Every row gives one point. Each copy is the shape, with its points in the same order, turned, moved and blurred by noise. Some copies are also mirrored. Which?

Shape:
-0.03 +0.39 +0.09

+0.46 -0.13 +0.16

-0.25 -0.50 +0.09

+0.17 +1.01 +0.23

-0.43 +0.00 -0.15

+0.15 +0.00 +0.23

+0.51 -0.33 -0.27
Copy 1:
+0.20 +0.07 +0.15

-0.25 +0.22 -0.36

-0.59 -0.35 +0.07

+0.69 +0.44 +0.25

-0.11 -0.48 +0.27

-0.24 +0.13 -0.02

-0.25 -0.16 -0.68
Copy 1 is: mirrored
Copy 2:
+0.22 +0.51 -0.02

-0.30 +0.15 -0.36

-0.10 -0.33 +0.25

+0.30 +1.12 -0.16

+0.40 -0.02 +0.26

-0.17 +0.23 -0.09

-0.10 -0.22 -0.57
Copy 2 is: mirrored

Shape, 9 rows:
-0.31 +0.43 -0.04 +0.33

+0.16 -0.11 +0.14 +0.44

+0.11 +0.22 +0.31 +0.14

+0.38 +0.00 +0.23 -0.62

-0.26 -0.34 -0.23 +0.02

-0.57 -0.08 +0.41 -0.19

-0.48 -0.79 +0.46 +0.12

-0.01 -0.20 -0.64 -0.20

+0.02 -0.04 -0.33 -0.61
Copy 1, 9 rows:
+0.45 -0.16 -0.19 -0.14

+0.42 +0.29 +0.16 +0.38

+0.30 +0.25 +0.29 -0.06

-0.51 +0.42 +0.42 -0.08

-0.10 -0.23 -0.04 +0.57

+0.07 -0.50 +0.49 +0.08

+0.25 -0.39 +0.68 +0.82

-0.41 +0.02 -0.39 +0.42

-0.60 +0.03 -0.10 +0.10
Copy 1 is: mirrored
Copy 2 (9 x 4):
-0.06 +0.28 -0.10 +0.46

-0.19 +0.35 +0.01 -0.24

+0.17 +0.27 +0.21 -0.02

+0.63 -0.34 +0.20 -0.38

-0.33 -0.30 -0.17 -0.06

-0.14 -0.35 +0.51 +0.27

-0.71 -0.34 +0.58 -0.22

-0.04 -0.45 -0.61 -0.17

+0.37 -0.62 -0.27 -0.09
Copy 2 is: mirrored
Copy 3, 9 rows:
-0.41 +0.32 +0.38 +0.04

-0.14 -0.38 +0.32 -0.10

-0.27 -0.18 -0.01 +0.15

+0.28 -0.07 -0.64 +0.09

+0.10 +0.10 +0.18 -0.57

-0.53 +0.18 -0.32 -0.51

-0.39 -0.39 -0.09 -1.01

+0.53 +0.33 +0.19 -0.36

+0.46 +0.39 -0.31 -0.23
Copy 3 is: mirrored
Copy 4:
-0.12 +0.65 -0.05 +0.24

-0.57 +0.13 -0.11 -0.04

-0.30 +0.12 +0.16 +0.21

+0.18 -0.58 +0.09 +0.22

+0.07 +0.16 -0.38 -0.42

+0.22 +0.25 +0.44 -0.34

-0.23 +0.04 +0.26 -0.97

+0.23 -0.04 -0.73 -0.13

+0.52 -0.25 -0.34 +0.05
Copy 4 is: only turned

Shape:
+0.56 -0.63 +0.08 -0.38 +0.37 -0.36

-0.35 +0.03 -0.33 -0.11 +0.07 +0.34

-0.09 +0.05 -0.21 +0.20 -0.08 -0.43

+0.02 -0.02 +0.46 +0.33 +0.13 +0.22

-0.07 +0.08 +0.29 +0.10 +0.01 +0.30

-0.18 +0.32 +0.29 +0.48 -0.33 -0.40

+0.48 -0.62 +0.45 +0.13 +0.21 -0.14

+0.31 -0.30 +0.39 -0.52 +0.05 +0.30

+0.46 +0.04 -0.60 -0.41 +0.63 -0.31

-0.20 +0.41 +0.44 +0.27 +0.70 -0.42

-0.18 -0.25 +0.08 +0.09 -0.29 -0.75
Copy 1 (11 x 6):
+0.40 +0.90 -0.13 -0.24 +0.15 -0.46

-0.45 -0.02 -0.38 -0.06 +0.06 +0.25

-0.13 +0.20 +0.25 +0.11 +0.43 +0.24

+0.17 -0.34 +0.13 -0.01 -0.08 -0.25

-0.03 -0.21 +0.02 -0.09 -0.21 -0.04

-0.03 -0.23 +0.66 +0.18 +0.21 +0.18

+0.51 +0.28 +0.02 -0.03 +0.05 -0.71

+0.02 +0.42 -0.14 -0.25 -0.54 -0.39

+0.33 +0.79 -0.39 -0.44 +0.34 +0.50

+0.37 -0.30 +0.36 -0.79 +0.44 +0.11

-0.20 +0.41 +0.66 +0.15 +0.50 -0.08
Copy 1 is: only turned
Copy 2:
-0.35 +0.42 +0.15 +0.60 -0.39 +0.50

-0.26 -0.53 +0.08 +0.05 +0.19 -0.05

+0.28 +0.22 -0.10 +0.02 -0.06 -0.04

+0.04 +0.03 +0.44 +0.49 +0.33 -0.18

+0.02 -0.12 +0.48 +0.32 +0.30 -0.09

+0.70 +0.27 +0.26 +0.08 +0.09 -0.36

-0.30 +0.54 +0.41 +0.74 -0.17 -0.02

-0.38 -0.15 +0.75 +0.45 -0.23 +0.50

-0.10 -0.14 -0.55 +0.50 -0.37 +0.61

+0.45 +0.44 -0.06 +0.53 +0.80 +0.25

+0.24 +0.52 +0.14 -0.21 -0.19 -0.12
Copy 2 is: mirrored

Shape:
+0.46 +0.52 +0.26 +0.11 +0.32 -0.37 +0.19 +0.64 -0.21

+0.17 -0.40 +0.27 -0.14 +0.18 -0.39 -0.05 -0.36 +0.34

-0.09 +0.29 +0.00 +0.39 -0.66 -0.01 +0.23 +0.33 -0.38

-0.19 -0.40 +0.03 +0.03 +0.45 +0.32 -0.34 -0.35 +0.19

+0.05 +0.27 -0.02 +0.44 -0.36 -0.31 -0.09 -0.06 -0.34

+0.00 -0.37 -0.06 +0.22 -0.41 +0.12 -0.17 +0.37 +0.50

-0.05 +0.01 +0.53 +0.00 +0.10 +0.19 +0.05 -0.45 +0.17

+0.48 +0.25 -0.27 -0.41 -0.54 -0.06 +0.39 -0.08 +0.20

+0.43 +0.18 +0.63 -0.14 +0.04 +0.47 +0.24 +0.25 +0.73

-0.66 -0.15 -0.25 +0.13 -0.13 -0.20 +0.14 +0.28 +0.74

-0.43 -0.10 +0.22 -0.22 +0.27 -0.37 +0.14 -0.19 -0.33

+0.15 +0.60 -0.08 -0.45 -0.43 +0.66 -0.72 -0.04 +0.18

-0.55 +0.46 +0.41 -0.30 -0.03 +0.60 -0.77 +0.12 -0.35
Copy 1:
-0.26 +0.51 +0.36 +0.18 -0.57 +0.21 +0.05 +0.02 -0.04

-0.15 -0.18 -0.05 +0.07 +0.63 +0.17 -0.51 -0.05 +0.07

-0.08 -0.15 -0.15 -0.75 -0.68 +0.17 +0.10 +0.03 +0.18

+0.00 -0.33 -0.20 -0.07 +0.83 +0.03 +0.28 +0.23 -0.21

-0.26 -0.19 +0.03 -0.66 -0.35 +0.09 -0.13 -0.15 -0.26

-0.18 -0.26 -0.83 -0.09 -0.03 -0.10 -0.03 +0.17 +0.24

+0.11 -0.04 -0.12 -0.27 +0.58 +0.58 +0.03 -0.09 +0.00

+0.48 -0.08 -0.11 -0.15 -0.24 -0.12 -0.29 -0.56 +0.47

+0.15 +0.39 -0.57 +0.37 +0.18 +0.61 +0.23 -0.26 +0.42

+0.05 +0.28 -0.73 -0.47 +0.26 -0.35 -0.31 +0.56 +0.23

+0.13 -0.11 +0.44 -0.41 +0.33 +0.24 -0.29 +0.48 -0.04

+0.86 -0.30 -0.63 +0.03 -0.20 +0.14 +0.35 -0.34 -0.51

+0.69 -0.29 -0.25 -0.26 -0.09 +0.62 +0.51 +0.50 -0.73
Copy 1 is: only turned
Copy 2, 13 rows:
-0.07 -0.22 -0.37 -0.21 -0.27 -0.21 -0.70 -0.27 +0.76

+0.23 -0.16 +0.00 -0.24 +0.88 -0.11 -0.22 +0.19 +0.21

+0.04 -0.21 +0.20 -0.03 -0.40 -0.10 +0.22 -0.66 +0.23

-0.07 +0.23 +0.13 -0.11 +0.48 -0.25 -0.05 +0.70 -0.18

+0.20 -0.18 +0.47 +0.03 -0.12 -0.01 -0.18 -0.45 +0.24

-0.39 -0.12 +0.22 -0.53 +0.31 +0.00 +0.47 +0.01 +0.30

+0.12 +0.15 -0.10 +0.34 +0.56 -0.26 +0.04 +0.17 +0.18

+0.26 -0.64 -0.37 -0.08 +0.12 +0.55 +0.20 -0.11 +0.24

-0.34 +0.09 -0.72 +0.10 +0.44 -0.04 +0.28 +0.19 +0.84

-0.66 -0.75 +0.21 -0.24 +0.47 -0.41 +0.29 +0.00 -0.02

+0.27 -0.16 -0.06 -0.01 +0.34 -0.53 -0.46 -0.15 -0.35

-0.57 +0.37 -0.19 +0.26 -0.05 +0.88 +0.09 +0.05 -0.07

-0.66 +0.74 -0.15 +0.28 -0.11 +0.03 -0.24 -0.19 -0.46
Copy 2 is: only turned
Copy 3:
-0.23 +0.22 +0.42 -0.60 +0.01 -0.16 +0.65 +0.48 +0.35

+0.11 -0.45 +0.43 +0.01 +0.26 -0.41 +0.19 +0.07 -0.57

-0.66 +0.49 +0.27 -0.22 -0.36 +0.00 -0.36 +0.04 +0.29

+0.64 -0.29 -0.10 +0.02 -0.22 -0.05 +0.13 -0.23 -0.48

-0.59 +0.01 +0.23 -0.22 -0.60 -0.18 +0.09 +0.00 -0.09

-0.06 +0.63 +0.00 +0.34 +0.04 -0.19 -0.03 +0.02 -0.49

+0.29 -0.37 +0.15 -0.14 +0.07 -0.44 -0.08 -0.31 +0.05

-0.39 -0.05 +0.00 -0.33 +0.25 -0.26 -0.54 +0.73 -0.19

+0.33 +0.30 -0.23 -0.15 +0.62 -0.81 +0.03 +0.19 +0.24

-0.22 +0.01 -0.07 +0.81 +0.13 +0.21 +0.09 +0.14 -0.15

+0.15 -0.62 +0.61 -0.05 -0.33 +0.10 -0.04 +0.03 +0.08

+0.34 +0.12 -0.52 -0.10 -0.64 -0.74 -0.42 +0.70 -0.02

+0.64 +0.09 -0.05 +0.06 -1.09 -0.43 -0.18 +0.21 +0.51
Copy 3 is: mirrored
